Each row of a before or after table is a point. The points were changed in one or more steps. Then noise was added and the rows were shuffled. The steps act on columns, c1 being the first. What was done? A step turns or swaps two columns, mirrors them in a line or flattens them onto one, adds a multiple of one to another, or multiplies or shifts one. Angles are multiples of 10 degrees, from the lower column toward the higher: turns from -170 to 170, lines from 10 to 170 but not 90. Use the fewest steps. Two steps may share a column if one is a turn and the other turns, adds or multiplies; they go together, in the order done. Otherwise the lowest column goes first.
In the rows, 128 means zero.

Before, 13 rows:
[[103 101 146]
 [122  90 122]
 [120 166 172]
 [120 142 134]
 [103 112 166]
 [ 63 142 215]
 [152 119  79]
 [160 103 108]
 [ 81 169 120]
 [ 57 118 108]
 [101 133 153]
 [167 137 169]
 [127 152  97]]
After (13 x 3):
[[ 96 117 130]
 [ 87 121 150]
 [118 136 129]
 [ 29 133 170]
 [ 99 142 163]
 [141 131 184]
 [ 92 131 137]
 [ 76 125  74]
 [143 138 101]
 [174 123  97]
 [166 120 129]
 [125 112 120]
 [ 93 146  98]]
Steps: turn c1 and c3 by 30 degrees; multiply c2 by 0.4

Before (12 x 6):
[[121  97 117 115 139 148]
 [158 119 141 108 118 148]
 [157  98 112 106 120 136]
 [159  96 131  88 127 137]
 [119 161 167 135 116 128]
 [136 157 141 143 117 106]
 [ 95 140 112 145 128 121]
 [104 132 136 119 125 103]
 [113 138 109 129 134 123]
 [151 131 124  80 112 144]
 [123 113 145 101 124 166]
 [107 147 126 145  85  99]]
After:
[[152 114 122 105 191 149]
 [150  80 101 127 192 136]
 [119 135 126 117  61 103]
 [154 133  89 100 163 144]
 [129 104 118  97 109 167]
 [155 159 140 140   8  99]
 [111 147 132 152  42 121]
 [134 180 158 103  86 129]
 [114  79 111 128 126 148]
 [146  77  99  99 206 137]
 [142 174 148 128 132 106]
 [116 143 117 142  98 124]]
Steps: turn c1 and c5 by 60 degrees; multiply c5 by 3; multiply c2 by 1.6; turn c3 and c4 by -50 degrees

Before, 14 rows:
[[132 100 147  91 147 138 119  41 126]
 [151 100 133 108 156 126 115 136 150]
 [148 132 153 130 140 167 114 130 145]
 [104 116  92 105 122 102 147 128 154]
 [142 102 119 166 131 134 143 141 138]
 [123 109 140 144 147 114 105 104 126]
 [149 122 103 117 157  99  80  89 140]
 [149 130 139 109 135 111 138 133 150]
 [103 107 140 117 145 124 146 134 151]
 [141 110 104 177 121 108 139 145  61]
 [143 103 155  96 113 132  84 144 152]
 [ 46 125 130  90 146 142 118 120 145]
 [131 107 157 132 124 112 140  91 110]
 [143 105 149  87 155 118 127  80 124]]
After, 14 rows:
[[153 110 132 166 131 120 143 141 145]
 [ 96 130 163 144 141 164 114 131 132]
 [156 113 133 128 125 112 139  91  87]
 [164 130 158 104 134 120 139 132 149]
 [150 115 136 138 147 109 105 103 120]
 [  6 127 146  96 146 154 118 120 148]
 [103 113 161 117 146 128 145 135 149]
 [136 113 139  86 154 132 127  79 110]
 [130 119 128  98 121 111 147 129 183]
 [185 126 120 108 158 105  81  90 158]
 [ 99 108 141  97 147 151 119  40 114]
 [143 108 154 108 155 132 115 136 151]
 [193 116  40 167 122  93 138 143  60]
 [120 109 175  99 114 143  82 143 141]]
Steps: turn c4 and c6 by -20 degrees; add -1.5 times c6 to c1; multiply c2 by 0.7; multiply c9 by 1.6; turn c3 and c9 by -40 degrees

Before (13 x 12):
[[180 183 155 136 103 101 192 129 135 157  89  98]
 [160  83 100 103 174 151 162 140  80 101 128 138]
 [123 125 141 159  96 131 126  47 153 153 100 100]
 [148 148 114 134  93 107  66  77 134 139 115  90]
 [ 94 166 122 121  83 142 109  74 112 166 114 129]
 [151 141 160 138  71 150 133 140 147 142  89  96]
 [124 128 136 181  91 110 110 107 123 173 140 144]
 [145 137 113 160  83 111 177 137  98 138  76  81]
 [112 175 163 156  94  96 152 126 150 110 104  76]
 [150 153 142 162  91 152 123  82 100 131 146  87]
 [174 117  66 129 122 156 159 119 119  71 132 153]
 [154  96  51 122 149 165 164 144 127 125 172 109]
 [169  65  78  83 114 134 185 130  98  93 174 133]]
After, 13 rows:
[[112 132  81 183  90 119 134 107 133 132 139 159]
 [128 122  92 159  95 134 138  48 192 134 102 110]
 [159 203  57  84 115 100 157 129  97 145 150 121]
 [165 169 168 103 174 118 143 141  76 136 113 130]
 [140  63 118 135 103  71 188 129 135 163 112 101]
 [116  87  53 121  83 163 131  74 140 129 129 127]
 [127 103  46 160  84 103 169 136  92 151  82  90]
 [ 93  76 113 157  94 119 137 126 150 135 122  84]
 [173 172  80 122 149 132 154 145 119 144 159 108]
 [125 105  62 135  93 100  86  76 159 103 123  92]
 [178 140  56 129 121 111 126 119 122 128 127 154]
 [160 103  76 138  70 124 138 139 142 133  94  98]
 [160 110  87 161  91 126 125  83 123 126 153  98]]
Steps: turn c1 and c6 by -50 degrees; mirror c2 and c11 in the line at 80 degrees; add 1.5 times c5 to c3; add 0.3 times c4 to c12; flatten c7 and c10 onto the line at 30 degrees; add -0.5 times c8 to c9

Before:
[[141 114 108 122 178  81 144 117 140  97 102 105  98  91 151 183 112 107
  146 116]
 [130 161 138 163 174 139 132 130 146 146 178 109 115 130 119 144 129 153
  113 118]
 [120 148 120 144 107 110 178 144 133 166 110 132 161  77 179 191 100 109
  141 206]
 [140 184  86 116 193 176  76 100 151 111  96 148 148 177 172 159  77 178
  156 124]
 [ 89 184 172 105 111 104 114 149  93  93  99 129 154 170 117 143 134 148
  111 206]
 [ 87 135 172  84 127 174  75 135 151 153 119 170 115 131  94 119  96 176
   69 166]
 [ 88 119 156 151 114 163 140 139 104 115 127 150 150 174 116 135 141 183
  141 121]
 [154 138 181 107 128 121  77  90 120 167 106 155 102 159 109 136  54 152
  169 120]]
After, 8 rows:
[[ 82 135 180 109 131 124  96 158 125 167 108 161 100 161 162 167  52 152
  167 119]
 [112 111 109 120 177  83  87 126 140  98 102 100 101  94 114  77 111 110
  147 116]
 [170 183 170 107 113 106 115 150  93  98  95 126 155 169 146 129 135 146
  111 204]
 [162 119 155 148 114 160 136 166 101 118 128 153 147 176 139 110 139 180
  142 123]
 [144 143 121 140 105 111  90 108 131 165 110 131 162  77  88  50  98 107
  137 210]
 [131 161 137 162 174 138 125 122 145 145 179 105 117 128 141 114 130 158
  113 116]
 [ 98 185  88 110 192 177  59 163 150 110  96 157 148 174 109 147  75 176
  160 123]
 [168 138 173  82 125 173 114 183 152 151 121 182 118 130 169 176  96 171
   71 167]]
Steps: turn c1 and c8 by -140 degrees; multiply c8 by 2.5; turn c7 and c16 by -130 degrees; turn c7 and c15 by 160 degrees; multiply c12 by 1.3
